Each point is reached from the start by the listed moves, each made once or not at all, plus a little noise. Say if it took an odd or an even number of moves. Then give how often each move was made.

Moves:
(1): [ 0.36 -0.09]
(2): [0.16 0.52]
Start: [-0.14 -0.21]
Points:
[-0.17 -0.20] -> even (0, 0)
[0.35 0.23] -> even (1, 1)

Moves:
(1): [ 0.47 -0.13 -0.12 -0.12  0.03  0.15  0.11]
(2): [ 0.14  0.35 -0.04  0.08  0.01  0.18 -0.01]
(3): [ 0.14 -0.11  0.65 -0.17  0.19  0.00 -0.11]
(4): [-0.04 -0.03  0.06  0.37 -0.01  0.09  0.10]
(5): [-0.02  0.05 -0.17  0.10  0.70 -0.08 -0.03]
(6): [-0.11 -0.19  0.02 -0.15 -0.05  0.46 -0.10]
Start: [-0.07  0.22 -0.03  0.03 -0.08  0.00  0.23]
Points:
[ 0.51  0.44 -0.31  0.45  0.66  0.33  0.44] -> even (1, 1, 0, 1, 1, 0)
[ 0.00  0.15  0.53  0.32  0.80 -0.01  0.21] -> odd (0, 0, 1, 1, 1, 0)

Moves:
(1): [ 0.62  0.04 -0.21 -0.03  0.10 -0.03 -0.06  0.02 -0.02 -0.03 -0.02  0.04
  0.23 -0.06]
(2): [ 0.04  0.38  0.14  0.07 -0.04 -0.07 -0.01 -0.05 -0.05 -0.01  0.07  0.10
  0.02  0.03]
(3): [ 0.11 -0.14  0.42  0.00  0.12 -0.14  0.05  0.06  0.09 -0.12  0.03 -0.08
  0.02 -0.01]
(4): [ 0.03 -0.09  0.00  0.41 -0.05  0.04 -0.10  0.06 -0.09 -0.01  0.03  0.00
  0.04 -0.03]
(5): [-0.19  0.02 -0.19  0.05  0.64 -0.06  0.15  0.14 -0.07  0.04 -0.09  0.05
  0.00 -0.10]
(6): [-0.03  0.15  0.16 -0.09  0.22  0.67 -0.11 -0.07 -0.06 -0.21 -0.14 -0.03
  0.10 -0.12]
(7): [ 0.05  0.10 -0.07  0.19 -0.01  0.15  0.64 -0.09  0.12 -0.18 -0.12 -0.08
  0.05  0.03]
(8): [-0.06 -0.02 -0.07 -0.08 -0.09 -0.01 -0.01  0.58 -0.04 -0.02 -0.04 -0.03
  0.10 -0.08]
(9): [-0.04  0.10 -0.16  0.11  0.11 -0.02 -0.10  0.03  0.68  0.14 -0.01 -0.04
  0.01 -0.01]
(10): [ 0.06  0.02  0.13  0.07 -0.03  0.05  0.10  0.03  0.02  0.51 -0.08 -0.09
  0.04  0.09]
(11): [-0.03  0.02  0.04 -0.09  0.14  0.17  0.24  0.02 -0.05  0.13  0.69 -0.28
 -0.11 -0.16]
(12): [-0.03 -0.12  0.06 -0.04 -0.07  0.09  0.08  0.03  0.10  0.11  0.11  0.39
 -0.02 -0.09]
Start: [-0.25  0.09  0.20 -0.26  0.13  0.12 -0.04 -0.18 -0.08 -0.15  0.00  0.03
  0.14  0.26]
Points:
[-0.20  0.66  0.71 -0.14  0.32  1.20  0.88 -0.31  0.01  0.23  0.49  0.10
  0.20  0.04] -> even (0, 1, 0, 0, 0, 1, 1, 0, 0, 1, 1, 1)
[-0.35  0.49  0.49 -0.12  0.99  0.04  0.37  0.61  0.48  0.51  0.57 -0.27
  0.23  0.04] -> odd (0, 1, 1, 0, 1, 0, 0, 1, 1, 1, 1, 0)
[-0.53  0.30  0.06  0.29  1.13  1.17  0.74 -0.02  0.54 -0.12  0.52  0.11
  0.19 -0.23] -> odd (0, 0, 0, 1, 1, 1, 1, 0, 1, 0, 1, 1)

Moves:
(1): [ 0.62 -0.01  0.08  0.21  0.14  0.06  0.02  0.03 -0.06 -0.02 -0.13 -0.15
 -0.05 -0.19  0.03  0.05 -0.10 -0.09 -0.05 -0.03  0.03  0.12 -0.09]
(2): [-0.01  0.55 -0.02 -0.11  0.03  0.10  0.10 -0.09  0.09  0.05  0.04  0.06
  0.21  0.08  0.12  0.07 -0.06  0.05  0.12  0.12  0.14 -0.08  0.17]
(3): [-0.07  0.05  0.57 -0.15  0.11 -0.12 -0.07  0.11  0.09  0.01  0.09  0.01
  0.01 -0.06 -0.16  0.12  0.03 -0.03  0.15  0.03  0.05 -0.16 -0.02]
(4): [-0.06 -0.01  0.01  0.51 -0.12  0.11  0.08 -0.10  0.00 -0.20 -0.14  0.27
 -0.04 -0.13  0.12  0.11 -0.15 -0.03  0.13 -0.02  0.21 -0.05  0.02]
(5): [-0.27 -0.09 -0.08  0.16  0.66 -0.04 -0.15 -0.02  0.18  0.05 -0.03 -0.03
 -0.06  0.24 -0.10 -0.06  0.10  0.01 -0.02 -0.14  0.09  0.28  0.03]
(6): [ 0.02 -0.08  0.04  0.05  0.03  0.59  0.09  0.03 -0.10  0.01  0.14 -0.11
 -0.01  0.08 -0.24 -0.05 -0.09 -0.22 -0.08  0.02 -0.11  0.01  0.04]
(7): [ 0.08 -0.19 -0.01  0.00  0.09 -0.10  0.49 -0.28  0.04  0.05 -0.09 -0.06
  0.05 -0.01  0.11 -0.12  0.15  0.07  0.15  0.12 -0.13 -0.08 -0.06]
(8): [ 0.00 -0.03  0.04  0.05  0.02  0.10  0.19  0.48  0.07 -0.01 -0.05  0.00
 -0.03  0.09  0.17  0.02  0.00  0.09 -0.04 -0.03  0.02 -0.02 -0.07]
(9): [ 0.00 -0.06 -0.20  0.04 -0.05  0.01  0.07 -0.07  0.83  0.02 -0.18  0.06
  0.02 -0.15 -0.01  0.28  0.04  0.03 -0.14 -0.08  0.15  0.11  0.13]
(10): [ 0.00 -0.12  0.00  0.28 -0.11  0.04 -0.14 -0.06 -0.05  0.67 -0.07  0.08
  0.11  0.08 -0.08 -0.07  0.04  0.16 -0.01  0.10  0.04 -0.01 -0.12]
(11): [ 0.15 -0.07 -0.22  0.10 -0.12 -0.12 -0.10  0.08  0.06 -0.09  0.67 -0.08
 -0.07 -0.02  0.10  0.00  0.13  0.13  0.06  0.01 -0.02 -0.01  0.29]
(12): [ 0.26 -0.10  0.12 -0.24  0.07  0.16 -0.03 -0.08  0.05  0.11  0.07  0.68
 -0.23 -0.03  0.09 -0.11  0.02  0.11 -0.03  0.08 -0.11  0.13  0.17]
(13): [ 0.04 -0.03 -0.05  0.12  0.07 -0.12  0.07  0.04 -0.07 -0.19  0.08  0.20
  0.40 -0.14 -0.08 -0.03  0.01 -0.04 -0.08  0.14  0.06  0.10 -0.09]
(14): [ 0.13  0.00  0.10  0.04 -0.09 -0.09  0.05 -0.17  0.07 -0.15 -0.02  0.03
  0.13  0.48 -0.04 -0.05  0.18  0.02 -0.03  0.00  0.09  0.11 -0.06]
(15): [ 0.03 -0.29 -0.02 -0.27  0.10  0.22 -0.21 -0.14  0.07  0.06 -0.05 -0.10
  0.17  0.17  0.75  0.10 -0.03 -0.01  0.09  0.10  0.24 -0.06 -0.06]
(16): [ 0.11 -0.21 -0.09 -0.08  0.09 -0.05  0.16 -0.03 -0.15  0.11  0.06  0.02
 -0.01  0.06 -0.14  0.57  0.02 -0.06  0.27 -0.05 -0.01 -0.12 -0.03]
(17): [ 0.00  0.20  0.00  0.04  0.03  0.09 -0.14  0.08 -0.06  0.05 -0.06 -0.08
  0.02 -0.33  0.08  0.28  0.65  0.08  0.17  0.20 -0.03 -0.18  0.00]
(18): [ 0.05  0.02  0.02  0.03  0.06  0.08  0.00 -0.01 -0.09 -0.17  0.03 -0.06
  0.14  0.01 -0.03  0.00 -0.01  0.48  0.00 -0.08  0.02 -0.09 -0.06]
(19): [ 0.20  0.01 -0.08 -0.08  0.06 -0.07 -0.19  0.35  0.10  0.05 -0.02  0.10
  0.20 -0.02 -0.02 -0.23 -0.05  0.02  0.64  0.01  0.09  0.11 -0.12]
(20): [-0.10 -0.04 -0.13  0.00 -0.03 -0.05 -0.21  0.00 -0.01 -0.11  0.05 -0.16
 -0.17  0.15 -0.11  0.11 -0.17  0.00  0.01  0.93  0.22  0.18  0.04]
Start: [ 0.15 -0.49  0.06  0.13  0.25 -0.24 -0.24 -0.35  0.01 -0.02  0.17  0.08
  0.10 -0.12  0.13  0.21 -0.12 -0.26  0.04 -0.06 -0.23 -0.04  0.12]
Points:
[ 1.31 -1.34 -0.12  0.15  0.59  0.20 -0.26 -0.13  0.94  0.62 -0.25  0.52
  0.28 -0.02  1.02  0.23 -0.25  0.60  0.63  1.08  0.34  0.33 -0.14] -> even (1, 0, 0, 0, 0, 0, 1, 1, 1, 1, 0, 1, 0, 0, 1, 0, 0, 1, 1, 1)
[ 0.65 -0.56  0.27  0.13  1.52 -0.21  0.11 -0.73  0.95  0.17 -0.10  0.03
  0.84 -0.45  0.69  1.49  0.71 -0.24  0.68  0.37  0.40 -0.14  0.09] -> even (1, 1, 1, 0, 1, 0, 1, 0, 1, 0, 0, 0, 1, 0, 1, 1, 1, 0, 0, 0)
[ 1.03 -0.93  0.42  0.76  0.64  0.61 -0.14  0.22 -0.18 -0.47  0.82  0.04
  0.61 -0.60  0.72  1.38  0.37  0.03  0.63  0.28  0.24 -0.53  0.04] -> odd (1, 0, 1, 1, 0, 1, 0, 1, 0, 0, 1, 0, 1, 0, 1, 1, 1, 1, 0, 0)

Moves:
(1): [ 0.36  0.05 -0.10 -0.12  0.00  0.03  0.09 -0.05 -0.03  0.03 -0.04 -0.08
 -0.13 -0.15 -0.06  0.10  0.01  0.14 -0.03  0.08  0.02 -0.07 -0.04  0.14]
(2): [-0.13  0.60  0.07 -0.08  0.15  0.18 -0.05 -0.23  0.09  0.02  0.04  0.17
 -0.25  0.07  0.09 -0.11 -0.09  0.06 -0.03  0.04  0.05  0.05  0.04  0.11]
(3): [-0.04 -0.04  0.66  0.30  0.05 -0.16 -0.03  0.20 -0.07  0.20  0.12  0.03
 -0.19 -0.16 -0.13 -0.04 -0.03  0.09  0.14  0.18 -0.03 -0.24  0.12  0.14]
(4): [ 0.01  0.01 -0.23  0.50 -0.03  0.33  0.00 -0.17 -0.24  0.00  0.02 -0.14
  0.07 -0.09 -0.20 -0.03 -0.11  0.00  0.32  0.03  0.10 -0.23  0.08 -0.01]
(5): [-0.09 -0.07 -0.08  0.01  0.54  0.15  0.07  0.08  0.06  0.05  0.02  0.06
  0.00  0.03 -0.07 -0.04  0.08  0.02 -0.10 -0.03 -0.15  0.04 -0.13  0.00]
(6): [-0.02 -0.08  0.06 -0.10 -0.08  0.41 -0.13 -0.06 -0.10 -0.03  0.09 -0.12
  0.00  0.09 -0.14 -0.05  0.10  0.04 -0.13 -0.02 -0.19  0.20 -0.01  0.01]
(7): [-0.05 -0.02  0.14 -0.07 -0.20  0.21  0.68  0.05 -0.21 -0.19 -0.13  0.18
  0.02 -0.09  0.09  0.02  0.08  0.07 -0.02 -0.15  0.06  0.08 -0.04 -0.01]
(8): [ 0.18  0.20 -0.04  0.05 -0.05  0.22 -0.15  0.62  0.07  0.09 -0.04  0.16
  0.13  0.15 -0.13  0.01  0.03 -0.15  0.06 -0.08  0.07  0.03  0.03  0.07]
(9): [-0.01 -0.18  0.03  0.10  0.00  0.15  0.07 -0.04  0.49 -0.07 -0.03 -0.01
 -0.03  0.02  0.03  0.02 -0.11 -0.06 -0.02 -0.01 -0.03 -0.06  0.00 -0.04]
(10): [-0.06  0.03 -0.04  0.05 -0.10 -0.02  0.06 -0.08 -0.05  0.60 -0.21 -0.01
 -0.08  0.06  0.06 -0.13 -0.01  0.19  0.00 -0.06 -0.03  0.17  0.06 -0.09]
(11): [ 0.11 -0.01 -0.02 -0.12  0.02  0.06  0.17  0.01 -0.04  0.03  0.55  0.14
  0.13  0.11  0.04 -0.09 -0.06 -0.01 -0.10 -0.18  0.07  0.00  0.00 -0.18]
(12): [ 0.03 -0.23 -0.02 -0.10 -0.01  0.14 -0.02 -0.19  0.01  0.07 -0.11  0.66
  0.13 -0.11 -0.01 -0.09  0.06 -0.01 -0.37  0.01 -0.02 -0.01 -0.05  0.10]
(13): [ 0.01  0.03  0.12 -0.05 -0.06  0.15 -0.04 -0.12 -0.06 -0.05 -0.05 -0.02
  0.54  0.06  0.20  0.22 -0.02  0.08  0.13 -0.12 -0.12 -0.12  0.13  0.05]
(14): [ 0.08 -0.07 -0.03  0.04  0.14 -0.02 -0.03 -0.07  0.03 -0.18 -0.07  0.09
  0.00  0.49  0.00 -0.03  0.03  0.07  0.03  0.06 -0.01 -0.02  0.08  0.09]
(15): [ 0.06 -0.14 -0.04  0.12  0.04  0.08 -0.11 -0.04 -0.03 -0.06  0.03 -0.10
 -0.29  0.00  0.58  0.18  0.32 -0.10  0.14 -0.16  0.03 -0.08 -0.18 -0.05]
(16): [-0.13  0.02 -0.08 -0.03  0.07  0.00  0.04 -0.13 -0.05  0.06  0.14  0.03
 -0.22  0.01 -0.04  0.41 -0.16 -0.14  0.20  0.17  0.07  0.16  0.11  0.00]
(17): [ 0.00  0.07  0.03  0.10  0.07 -0.08 -0.06 -0.17  0.16 -0.04 -0.12  0.05
  0.04 -0.06 -0.12  0.09  0.49  0.10  0.10 -0.03 -0.03 -0.14  0.23 -0.01]
(18): [-0.16  0.02 -0.16  0.11 -0.03  0.20 -0.08  0.14  0.00 -0.09  0.13  0.06
 -0.04 -0.01  0.05  0.09 -0.05  0.50 -0.01 -0.19  0.03 -0.10  0.10 -0.03]
(19): [ 0.02  0.03  0.00 -0.19  0.03  0.00 -0.05  0.00 -0.02 -0.07 -0.08  0.12
 -0.03 -0.09 -0.06 -0.12 -0.16  0.06  0.47 -0.06 -0.09 -0.01 -0.15 -0.23]
(20): [-0.01 -0.02  0.01  0.03 -0.04  0.10  0.13 -0.13  0.06  0.04  0.08 -0.03
  0.22 -0.05  0.12 -0.14 -0.02  0.11  0.06  0.68  0.13  0.11 -0.33 -0.11]
(21): [ 0.07 -0.02  0.07 -0.04  0.11  0.16 -0.09 -0.07 -0.02  0.06 -0.08 -0.02
  0.04 -0.05 -0.01  0.03  0.02  0.04  0.02 -0.09  0.44  0.05 -0.02  0.02]
(22): [ 0.11  0.04  0.07  0.17  0.03 -0.12 -0.07 -0.02  0.06 -0.07  0.02  0.11
  0.11 -0.01  0.19 -0.01 -0.06  0.02 -0.02 -0.02 -0.01  0.51  0.02  0.06]
(23): [-0.02 -0.20 -0.01 -0.11  0.07  0.07 -0.06  0.08 -0.05 -0.09  0.01 -0.01
 -0.04 -0.07  0.10 -0.19 -0.05 -0.05  0.09  0.01  0.06 -0.03  0.38  0.10]
(24): [-0.19 -0.16 -0.10 -0.01 -0.08 -0.03 -0.02  0.00  0.06  0.05  0.15  0.03
  0.04  0.07  0.02 -0.05  0.03  0.00  0.21 -0.10 -0.04 -0.05 -0.06  0.37]
Start: [ 0.22 -0.01 -0.06 -0.14  0.14 -0.07  0.11 -0.03 -0.14  0.10  0.55 -0.24
  0.21  0.24  0.11  0.23  0.27 -0.20  0.03  0.17  0.16 -0.11 -0.25 -0.11]
Points:
[ 0.27  0.44  0.46  0.02  0.12  1.28  0.53  0.02 -0.30 -0.03  1.45  0.31
  0.22  0.79  0.67  0.84  0.91  0.63  0.76  0.34  0.30 -0.33 -0.09  0.50] -> odd (1, 1, 1, 0, 0, 1, 1, 1, 0, 0, 1, 0, 1, 1, 1, 1, 1, 1, 0, 1, 0, 0, 0, 1)
[ 0.08  0.28  0.26  0.44  0.22  1.52 -0.48 -0.21 -0.54  0.91  1.28  0.84
  0.27  0.32  0.62  0.48  0.06  0.44  1.05 -0.49  0.49  0.19 -0.06  0.23] -> even (0, 1, 1, 1, 0, 1, 0, 1, 0, 1, 1, 1, 1, 0, 1, 1, 0, 1, 1, 0, 1, 1, 0, 1)
[ 0.74  0.44  0.65  0.14  0.44  0.69  0.73 -0.21  0.28  0.69  0.59  1.24
 -0.09  0.51  0.10  0.41  0.46  0.21 -0.03  0.06  0.80  0.38  0.26  0.28] -> even (1, 1, 1, 0, 0, 0, 1, 1, 1, 1, 1, 1, 0, 1, 0, 1, 1, 0, 0, 0, 1, 1, 0, 0)
[-0.07  0.17  0.50 -0.19  0.36  1.28 -0.38  0.18  0.15  0.82  0.53  0.82
 -0.34  0.14 -0.10  0.07 -0.17  0.37  0.45  0.06  0.49  0.07  0.36  0.06] -> even (0, 1, 1, 0, 0, 1, 0, 1, 1, 1, 0, 1, 0, 0, 0, 1, 0, 1, 1, 0, 1, 0, 1, 0)
[ 0.51 -0.34  0.64 -0.14  0.04  0.85  0.59 -0.24 -0.49  0.04  0.42  0.52
  0.47 -0.41  0.87  0.52  0.50  0.76  0.57  0.34  0.59 -0.50 -0.72 -0.10] -> even (1, 0, 1, 0, 0, 0, 1, 0, 0, 0, 0, 1, 1, 0, 1, 0, 0, 1, 1, 1, 1, 0, 0, 0)
[ 0.44  0.56 -0.09 -0.42  0.31  1.19  0.54  0.07 -0.32 -0.24  0.53  0.28
  0.50  0.57  0.50  0.64  0.06  0.51  0.54  0.58  0.97  0.03  0.17  0.36] -> odd (1, 1, 0, 0, 0, 0, 1, 1, 0, 0, 0, 0, 1, 1, 0, 1, 0, 1, 0, 1, 1, 0, 1, 0)

Moves:
(1): [ 0.27  0.13  0.04  0.13  0.07  0.06  0.00 -0.03  0.06  0.07 -0.08  0.05
 -0.02 -0.03  0.19 -0.13 -0.09 -0.18  0.02 -0.13  0.10  0.19  0.03  0.00
 -0.10  0.05  0.03]
(2): [ 0.04  0.20 -0.07  0.22  0.24 -0.08 -0.15 -0.20  0.08  0.03  0.05  0.06
 -0.03  0.22 -0.01  0.02 -0.12  0.06 -0.04  0.02 -0.15 -0.04  0.00 -0.06
 -0.07  0.19  0.21]
(3): [ 0.09  0.14  0.13 -0.09 -0.11  0.02 -0.04  0.16 -0.10 -0.03  0.02  0.17
  0.00  0.02 -0.15  0.08  0.08  0.25 -0.05  0.10 -0.14 -0.15 -0.06 -0.12
  0.16  0.01  0.00]
(4): [-0.33  0.13  0.15  0.04 -0.17  0.08  0.00  0.09 -0.15  0.31  0.05  0.03
  0.08 -0.09 -0.04 -0.17  0.15  0.10 -0.09  0.00  0.09 -0.04  0.12  0.04
 -0.17  0.02 -0.18]
(5): [ 0.09 -0.11 -0.24  0.06  0.30  0.19  0.03 -0.14  0.20 -0.16 -0.14  0.18
  0.05 -0.26  0.07 -0.17 -0.08  0.07  0.03  0.03  0.08  0.20 -0.12  0.23
  0.16  0.00  0.16]
(6): [ 0.00  0.11 -0.15 -0.04 -0.26 -0.07  0.06  0.04  0.11  0.09  0.12 -0.05
  0.12  0.02  0.00  0.04  0.05 -0.03  0.03  0.06 -0.08 -0.15  0.15 -0.10
  0.16  0.00  0.11]
(7): [-0.19  0.15  0.00 -0.11 -0.06 -0.22  0.28  0.31  0.22 -0.06 -0.12 -0.11
  0.03  0.09 -0.06 -0.05 -0.01 -0.05  0.09 -0.22 -0.33 -0.08 -0.20 -0.07
 -0.19  0.12 -0.23]
(8): [ 0.20  0.13 -0.06 -0.06 -0.03 -0.21  0.23  0.17 -0.26  0.23 -0.11  0.02
 -0.06 -0.05  0.09 -0.10  0.06  0.16  0.19  0.13 -0.14  0.08 -0.17  0.15
  0.01 -0.02  0.06]
(9): [ 0.12 -0.22  0.23  0.07 -0.20  0.00  0.19  0.09 -0.04  0.05  0.08  0.17
  0.15  0.27  0.02 -0.09  0.05 -0.03 -0.15 -0.01 -0.22 -0.20  0.22  0.04
  0.07  0.21 -0.11]
(10): [-0.02 -0.04  0.00 -0.01  0.03  0.00 -0.01  0.00  0.03  0.11  0.08  0.23
  0.07 -0.06 -0.15 -0.04  0.06  0.00  0.22 -0.07 -0.02  0.09  0.08 -0.08
  0.05  0.16 -0.07]
(11): [ 0.09  0.05 -0.08 -0.09 -0.05 -0.11 -0.16 -0.13 -0.03 -0.20  0.16  0.12
  0.12 -0.08 -0.07 -0.08  0.12  0.14  0.13 -0.07 -0.20  0.08  0.05 -0.04
 -0.11  0.02 -0.17]
(12): [ 0.05 -0.05 -0.18 -0.09 -0.19 -0.27  0.06 -0.04 -0.15 -0.11 -0.22  0.22
  0.11  0.07 -0.17 -0.19 -0.04 -0.09 -0.04 -0.19  0.10  0.16  0.00  0.26
  0.00  0.06  0.02]
(13): [ 0.28 -0.13 -0.13  0.14  0.10 -0.20  0.00 -0.07  0.12  0.17 -0.05 -0.17
  0.10 -0.22  0.02  0.04 -0.12  0.21 -0.09 -0.24  0.10  0.16 -0.15  0.02
  0.22  0.12 -0.13]
(14): [ 0.18 -0.04 -0.05  0.00  0.02  0.20  0.01 -0.12  0.18 -0.17 -0.05  0.14
  0.14  0.29  0.03  0.21  0.16  0.00  0.37  0.01  0.22 -0.12 -0.19 -0.08
 -0.09  0.14  0.38]
(15): [ 0.08 -0.19 -0.04 -0.02 -0.07  0.15 -0.06  0.12 -0.10 -0.07  0.04  0.07
  0.01  0.15  0.06 -0.10 -0.14  0.00 -0.20 -0.16  0.07 -0.06  0.09 -0.12
 -0.09  0.24 -0.15]
(16): [ 0.10 -0.14  0.01  0.00 -0.13 -0.09  0.07 -0.04 -0.08 -0.02  0.07  0.18
  0.03  0.16  0.45  0.30 -0.47 -0.11  0.06  0.07 -0.15  0.04 -0.16 -0.01
  0.13 -0.17  0.02]
(17): [-0.19  0.06 -0.09  0.04 -0.07  0.02 -0.04  0.28 -0.15 -0.10 -0.17 -0.04
  0.11 -0.02  0.18  0.04  0.18 -0.18 -0.02 -0.11 -0.23  0.01 -0.19 -0.18
 -0.04  0.03 -0.12]
(18): [ 0.30  0.09 -0.03 -0.10 -0.07  0.06  0.26 -0.29 -0.18  0.03 -0.02  0.07
 -0.16 -0.18 -0.08  0.17  0.10  0.24 -0.09 -0.06 -0.03 -0.02  0.08 -0.23
 -0.18 -0.23 -0.08]
(19): [ 0.25 -0.08 -0.08  0.22 -0.07 -0.18 -0.04  0.06  0.16 -0.17  0.05  0.11
  0.00  0.05 -0.02  0.13 -0.15  0.10 -0.06  0.15  0.21  0.06  0.14 -0.28
  0.02  0.05 -0.13]
(20): [ 0.02 -0.15 -0.05 -0.26  0.34 -0.13  0.00 -0.03 -0.20  0.35 -0.10  0.12
  0.01  0.21 -0.02 -0.02 -0.08 -0.06 -0.01  0.13  0.02 -0.24  0.13 -0.06
  0.12 -0.38 -0.38]
(21): [-0.04  0.00 -0.04 -0.01  0.00 -0.18 -0.23 -0.13  0.31 -0.08 -0.03 -0.07
 -0.13 -0.26  0.13  0.09  0.27 -0.05 -0.13  0.16  0.23 -0.09  0.08  0.17
  0.05  0.31 -0.20]
(22): [ 0.03  0.27 -0.14 -0.11  0.09  0.05  0.02 -0.01 -0.15 -0.05  0.03 -0.20
  0.15  0.15 -0.09  0.31  0.09  0.11 -0.24  0.05  0.18  0.16  0.04  0.07
  0.00  0.05  0.14]
(23): [ 0.08 -0.06  0.15  0.10 -0.10  0.12 -0.07  0.23 -0.24 -0.04 -0.29  0.06
 -0.11  0.14  0.17  0.17  0.07  0.07 -0.01  0.04  0.05 -0.23  0.32  0.21
 -0.07  0.14 -0.13]
(24): [ 0.00 -0.15  0.02 -0.20  0.04  0.23 -0.06 -0.36  0.04  0.14 -0.16 -0.02
 -0.06  0.11  0.25 -0.04  0.15  0.08  0.26  0.07 -0.08  0.19 -0.11  0.06
  0.09 -0.04 -0.05]
Start: [ 0.13 -0.33 -0.04 -0.22 -0.03 -0.22  0.05 -0.26  0.04 -0.20  0.25  0.07
  0.40  0.08  0.11 -0.35  0.14 -0.38  0.19 -0.08  0.21  0.09 -0.16 -0.29
  0.10  0.08  0.18]
Points:
[ 0.33 -0.29 -0.57 -0.64 -0.43 -0.72  0.55  0.29 -0.57  0.16 -0.49  0.89
  1.16  0.64  0.26 -0.60  0.76  0.00  0.51 -0.09 -0.34  0.16  0.31 -0.04
  0.21  0.51 -0.92] -> odd (0, 0, 0, 1, 1, 1, 1, 1, 1, 1, 1, 1, 0, 0, 0, 0, 1, 0, 1, 1, 0, 1, 1, 1)
[ 1.18 -0.20 -0.57 -0.53 -0.71 -0.70  0.39 -0.08 -0.73 -0.27 -0.30  1.29
  1.02  0.52  0.61  0.34  0.65  0.31  0.08  0.42  0.19 -0.35  0.27 -0.21
  0.30  0.31 -0.44] -> odd (0, 0, 1, 1, 1, 1, 0, 1, 1, 0, 1, 1, 0, 1, 0, 1, 1, 1, 1, 1, 1, 1, 1, 0)
[ 0.65 -0.29 -0.17 -0.34 -0.59 -0.30  0.61  0.48 -1.13  0.52  0.01  0.64
  0.77  0.68  0.23 -0.02  0.56  0.09 -0.26  0.08  0.12 -0.45  0.84 -0.85
 -0.03  0.34 -0.89] -> even (0, 0, 0, 1, 0, 1, 0, 1, 1, 1, 0, 0, 0, 0, 1, 0, 1, 1, 1, 1, 0, 1, 1, 0)
[ 0.67 -0.52 -0.17 -0.62 -0.40 -0.45  0.20  0.09 -0.99  0.09 -0.42  1.41
  0.66 -0.05  0.14 -0.79  0.91  0.24 -0.03 -0.15 -0.13 -0.31  0.46 -0.04
  0.06  0.65 -1.16] -> even (0, 0, 1, 1, 1, 0, 0, 1, 1, 1, 1, 1, 0, 0, 1, 0, 1, 1, 0, 1, 1, 0, 1, 0)
[ 1.25 -0.27 -0.51 -0.01 -0.49 -1.23  0.44 -0.32  0.48 -0.08  0.52  0.53
  0.63  0.05  0.01 -0.32  0.32  0.38  0.12 -0.39 -0.35 -0.10  0.22 -0.92
  0.06  1.26 -0.70] -> even (0, 1, 0, 0, 0, 1, 1, 1, 1, 1, 1, 0, 1, 0, 1, 0, 0, 1, 1, 0, 1, 0, 0, 0)
[ 0.84 -0.11 -0.22 -0.40 -0.38 -0.32  0.69 -0.63 -0.30  0.17 -0.34  0.79
  0.51  0.84  0.82 -0.43 -0.12 -0.17  0.74 -0.57 -0.10  0.38 -0.65 -0.37
 -0.58  0.47  0.18] -> odd (1, 1, 0, 1, 0, 0, 1, 1, 0, 0, 0, 1, 0, 1, 1, 1, 0, 1, 0, 0, 0, 0, 0, 1)
